Rows are points. Each copy is the shape, with its points in the same order, turned, moved and blurred by noise. Say if it was mirrored as well.

Shape:
[[ 2.3 -5.9]
 [-1.2  0.9]
 [-0.2 -5.7]
 [-0.3  0.5]
 [-0.6  2.9]
 [-0.6  0.2]
 [ 1.9  2.2]]
Copy 1:
[[-0.1  6.0]
 [-0.3 -1.6]
 [-2.1  4.0]
 [ 0.3 -0.8]
 [ 1.4 -3.8]
 [ 0.2 -0.7]
 [ 2.9 -1.9]]
Copy 1 is: mirrored
Copy 2:
[[ 2.1 -3.9]
 [-1.1  3.0]
 [-0.4 -3.5]
 [-0.4  2.7]
 [-0.4  4.9]
 [-0.8  2.3]
 [ 2.0  4.2]]
Copy 2 is: only turned
Copy 3:
[[ 1.9 -4.1]
 [-2.8  2.1]
 [-0.5 -4.1]
 [-1.8  1.8]
 [-2.6  3.7]
 [-2.2  1.4]
 [-0.2  4.0]]
Copy 3 is: only turned
Copy 4 (7 x 2):
[[-4.7 -2.4]
 [ 2.7 -0.2]
 [-2.5 -3.7]
 [ 1.7  0.4]
 [ 4.0  1.6]
 [ 2.0 -0.4]
 [ 1.7  3.6]]
Copy 4 is: mirrored

Shape:
[[ 0.3  1.0  2.0]
 [-5.7  2.8  2.7]
 [ 3.3 -1.4 -4.3]
 [ 3.9  2.6 -2.5]
 [ 0.5  0.0  1.9]
 [ 0.0  3.3  1.2]
 [-1.3  1.8 -1.7]]
Copy 1, 7 rows:
[[ 1.0 -0.6  1.3]
 [-4.5 -2.0  3.8]
 [ 1.7  0.5 -5.8]
 [ 1.6  3.7 -3.0]
 [ 1.2 -0.7  0.8]
 [-0.9  1.7  1.4]
 [-2.5  0.1 -1.4]]
Copy 1 is: only turned
Copy 2 (7 x 3):
[[ 1.8 -0.6  1.9]
 [-3.7  2.3  3.6]
 [ 3.1 -3.0 -5.1]
 [ 4.8  0.6 -2.9]
 [ 1.7 -1.3  1.5]
 [ 2.0  1.6  1.0]
 [ 0.1  1.2 -1.4]]
Copy 2 is: only turned
Copy 3, 7 rows:
[[ 2.1 -1.9  1.3]
 [-1.5 -6.0  3.8]
 [ 0.9  2.2 -4.6]
 [ 3.2 -1.2 -4.6]
 [ 2.4 -0.7  1.4]
 [ 2.5 -4.1  0.4]
 [-0.4 -2.8 -1.2]]
Copy 3 is: mirrored
Copy 4 (7 x 3):
[[-0.9  1.6  0.6]
 [ 3.4  2.6  5.1]
 [ 1.3 -0.6 -6.2]
 [ 0.8  3.3 -5.8]
 [-0.6  0.5 -0.5]
 [ 0.5  3.6 -0.3]
 [ 3.7  1.8 -1.1]]
Copy 4 is: mirrored

Shape:
[[-1.4  2.7  4.6 -0.8]
 [-0.6 -5.7  2.2  2.3]
 [ 0.1  3.2  0.7  2.0]
 [-3.5  1.3 -2.2  2.4]
 [-1.6  2.4  1.6  3.0]
 [-1.5  2.1  2.0  1.2]
 [-0.7  2.8 -2.2  1.2]
 [-1.1 -6.5 -0.5  1.4]]
Copy 1, 8 rows:
[[-0.9  3.9  2.1  3.4]
 [-0.5 -5.3  3.4  1.4]
 [-4.2  2.1 -1.1  1.7]
 [-1.0 -0.9 -3.7  2.2]
 [-3.3  0.7 -0.6  3.3]
 [-1.9  1.2  0.0  2.9]
 [-2.5  1.5 -3.2  0.0]
 [ 0.9 -5.7  1.2 -1.0]]
Copy 1 is: mirrored
Copy 2, 8 rows:
[[-1.7  5.5 -1.7  2.3]
 [-3.8 -2.3  1.2  5.7]
 [ 2.3  3.0 -0.2  1.7]
 [ 0.8  1.4  3.8 -0.3]
 [ 1.1  3.5  1.4  2.7]
 [-0.1  3.4  0.3  2.0]
 [ 2.5  1.4  0.8 -0.6]
 [-3.9 -4.1  1.8  3.7]]
Copy 2 is: mirrored
Copy 3 (8 x 4):
[[-3.4  4.7  2.6 -0.5]
 [-2.4 -4.6  1.4  0.6]
 [-1.9  3.6 -0.9  2.8]
 [-1.4  1.5 -5.3  0.4]
 [-4.0  2.5 -1.8  2.0]
 [-2.8  3.0  0.1  0.5]
 [ 0.0  3.1 -3.0  2.0]
 [-0.5 -4.8  0.4 -0.2]]
Copy 3 is: only turned
Copy 4, 8 rows:
[[ 1.7  1.0  4.5  2.0]
 [-3.3 -3.4 -1.4  4.8]
 [-1.1  2.5  1.9 -1.0]
 [-2.5  5.1 -0.9  2.0]
 [-2.4  2.6  2.7  0.7]
 [-0.7  2.0  2.6  1.4]
 [-0.7  4.3 -0.6 -0.7]
 [-2.9 -2.2 -4.1  4.9]]
Copy 4 is: mirrored

Shape:
[[-3.4  2.1  0.1 -1.0 -0.2  3.7]
 [-3.6  0.6 -0.2 -4.8  1.9  3.3]
 [ 0.4 -0.8  2.6  0.0 -1.3 -3.1]
 [ 1.8 -1.0  4.9  4.1 -5.0  2.1]
 [-3.1  4.1 -0.9 -2.6 -1.8  2.2]
 [-0.2 -1.5 -1.1  2.4  0.1 -1.4]
 [ 3.0 -0.2  1.0  3.5 -3.8 -0.9]
 [ 5.9  0.1  3.1  3.1  3.3  0.6]
 [ 0.6  2.1  2.7  4.3 -0.8 -1.6]
 [ 0.2  0.7 -0.9 -2.5  0.4  0.7]
 [-3.0  1.7  0.0 -1.9  2.1  3.3]]
Copy 1 (11 x 6):
[[-1.1 -0.9  2.8  1.0  0.1  5.5]
 [ 0.2 -1.8  2.3 -2.6  2.3  6.1]
 [-0.8  0.5  3.6 -1.7 -2.8 -2.1]
 [ 1.4  0.3  5.9  3.0 -8.2  0.5]
 [-0.3 -0.9  3.1  2.3  2.6  3.6]
 [-1.3 -0.3 -0.5 -0.5 -3.9 -0.2]
 [ 1.5  0.7  2.2  2.7 -5.8 -2.0]
 [ 2.9  6.0  0.5 -2.0 -6.5  1.5]
 [-1.9  3.5  2.8  1.8 -4.5 -0.2]
 [ 1.5 -0.3  1.2 -1.2  0.1  1.7]
 [-0.7  0.0  1.6 -1.1  0.8  5.9]]
Copy 1 is: mirrored
Copy 2 (11 x 6):
[[-0.4  0.6  1.9 -1.8 -2.3  5.1]
 [-2.6 -1.4 -0.4 -4.1 -0.5  5.1]
 [-0.9 -1.2  1.0  2.1  0.3 -2.4]
 [ 2.3 -2.9  3.1  6.1 -4.7  0.1]
 [-0.8  2.9  0.6 -2.4 -3.5  3.5]
 [ 2.9 -1.2  2.3  0.1  1.3 -0.3]
 [ 4.1 -0.8  1.2  3.7 -2.3 -2.1]
 [ 3.8 -2.7 -3.4  6.2  2.3  2.0]
 [ 2.0  1.4  2.1  5.0  0.1  0.2]
 [ 0.5 -0.7 -1.5 -1.8 -0.5  1.5]
 [-0.6 -0.2  0.5 -2.2 -0.1  5.5]]
Copy 2 is: mirrored
Copy 3:
[[-2.8  1.1  2.4  1.3 -0.6  3.4]
 [-4.0 -0.4  1.2 -1.3  3.0  4.9]
 [ 1.0 -3.3  1.3 -1.0 -0.8 -2.3]
 [ 4.4 -3.3  4.7  2.4 -5.1  0.2]
 [-3.7  2.5  1.9 -1.6 -1.9  2.5]
 [ 1.4 -1.6 -1.9  2.6 -0.9 -1.6]
 [ 4.3 -1.0  1.1  1.0 -4.3 -1.8]
 [ 7.5 -0.7  2.5  1.4  3.0 -1.7]
 [ 2.7  0.0  3.4  2.2 -1.7 -3.4]
 [-0.3 -0.2 -0.6 -1.6  0.6  1.6]
 [-2.7  1.3  1.9  0.6  2.1  2.9]]
Copy 3 is: only turned
Copy 4:
[[-1.0  3.2  0.7 -4.1  1.0 -1.9]
 [-1.5  0.5 -1.7 -7.3  2.4 -0.8]
 [-2.9 -2.1  2.4  0.9  1.6  2.4]
 [ 0.7  0.3  7.9  2.0 -1.9 -0.7]
 [-2.4  4.6 -0.2 -4.3  0.8  0.1]
 [-0.3 -1.0 -0.6  1.9  0.9 -0.3]
 [ 0.4  0.9  3.6  3.5 -0.5  2.3]
 [ 4.5 -1.8  4.4  1.5  5.5  2.1]
 [-0.5  0.9  3.9  2.9  2.8  0.0]
 [ 0.3  1.1 -0.4 -2.7  1.7  2.1]
 [-0.7  1.8 -0.4 -5.1  3.1 -1.7]]
Copy 4 is: mirrored
